Each row is a point. The window is the flat piece filled in between its corners: a triangle in 3 columns, a solid with four corners in 4, and so on. A path goes straight from each point to the next, and from the last back to the first. List the points from which the path goes on through the window.

Window:
[[ 19 -50   8]
 [  8  38 -46]
 [ -5  33 -18]]
Path:
(1): [ 23  43 -21]
(2): [55  0 -2]
(3): [  3 -32 -22]
(4): [  1 -12 -31]
(5): [31 -6 -9]
(6): [ 18 -21  11]
(7): [-15 -47 -13]
(8): [-15  23 -47]
Through the window after points: 8

Window:
[[ 32 -47 -19  -9]
 [-19  47  16 -22]
 [ -4 -57 -36   7]
 [-20   1  21 -33]]
Path:
(1): [-10  19  36  20]
(2): [ -9  37  -2 -70]
(3): [-13  12  -8 -40]
(4): [ 2  0 40 14]
(5): [-3 -2 26 18]
(6): [ -6  -2 -30 -27]
(7): [ 14 -13 -36 -53]
(8): [ 24 -38  -6   3]
(9): [ -9 -36  14  14]
(10): [  7 -59 -40 -54]
(11): [  4   4 -18 -28]
(12): [ 0 21 11  6]
Through the window after points: 3, 7

Window:
[[ 13  -7  -6  47]
 [ -6   2 -35   8]
 [ 39  19   7  26]
 [ 22  18  55 -43]]
Path:
(1): [ 30 -24  -3  16]
(2): [ -9  26 -27  21]
(3): [  0   9 -29  40]
(4): [ 21 -32 -33  36]
(5): [ 58 -15  34 -19]
(6): [-10  36  35 -13]
(7): [-31  30 -37  46]
(8): [ 21 -10  -4  20]
(9): [ 36 -18  31 -62]
(10): [25 28 47  1]
(11): [  7  27 -18  43]
(12): [ 30   0 -20  28]
(13): [23 -9  5 16]
(14): [-3 24 19 36]
(15): [10 54  7 15]
(16): [ 16 -13   5 -13]
Through the window after points: 1, 5, 7, 13, 15

Window, 6 rows:
[[  6 -11 -64 -54  72  11]
 [ -3   4 -66 -35  16 -20]
 [ 33 -28 -17  16 -12 -13]
 [  6   2  -9  51  -7  16]
 [ -9 -14  52  20  -6  12]
 [ 23   2  36 -14 -18  40]]
Path:
(1): [ 44  24  11  30 -19 -17]
(2): [ -8 -56  -3 -21   4  41]
(3): [-16 -20   0  10 -21  54]
(4): [ 18   1   7  31  -7 -16]
(5): [ 26   2 -28 -48  33  -8]
(6): [-21 -22 -40  -5  -5  21]
(7): [  2 -25 -27  33  -8  21]
(8): [16 32 40 15  2  1]
Through the window after points: 1, 7

Window (6 x 6):
[[ -9  -9 -37  11 -26  -9]
 [ 61 -13 -13  29  31 -22]
 [  3  25   9  22 -21 -27]
 [-28  -2  31  10  57 -15]
 [ 40  22  10 -20  48  13]
 [ -9   8  27 -31  -4  60]]
Path:
(1): [ 29  11 -15  47   1  42]
(2): [-13  11 -19  18  -5  28]
(3): [ -6  -7   2 -18 -17 -29]
(4): [  3  40  37 -53  37 -32]
(5): [ -4 -52 -10  62  58  31]
(6): [ 45   2 -15  42  26  -7]
(7): [-12 -14   0 -21  10 -45]
(8): [-25  -6  38 -39  21 -23]
(9): [50 34  2 37 46 35]
(10): [-18  13  17  18  34  14]
(11): [ 11  -7  -5  -9  18 -22]
(12): [ 45  32  33 -48  45 -36]
(13): [27 12 -2 -1 32 23]
(14): [  8  10 -18  34  -3  12]
(15): [-13  -8  12  -9  -2  -3]
(16): [-11 -18   4 -39  22 -27]
Through the window after points: 10, 12
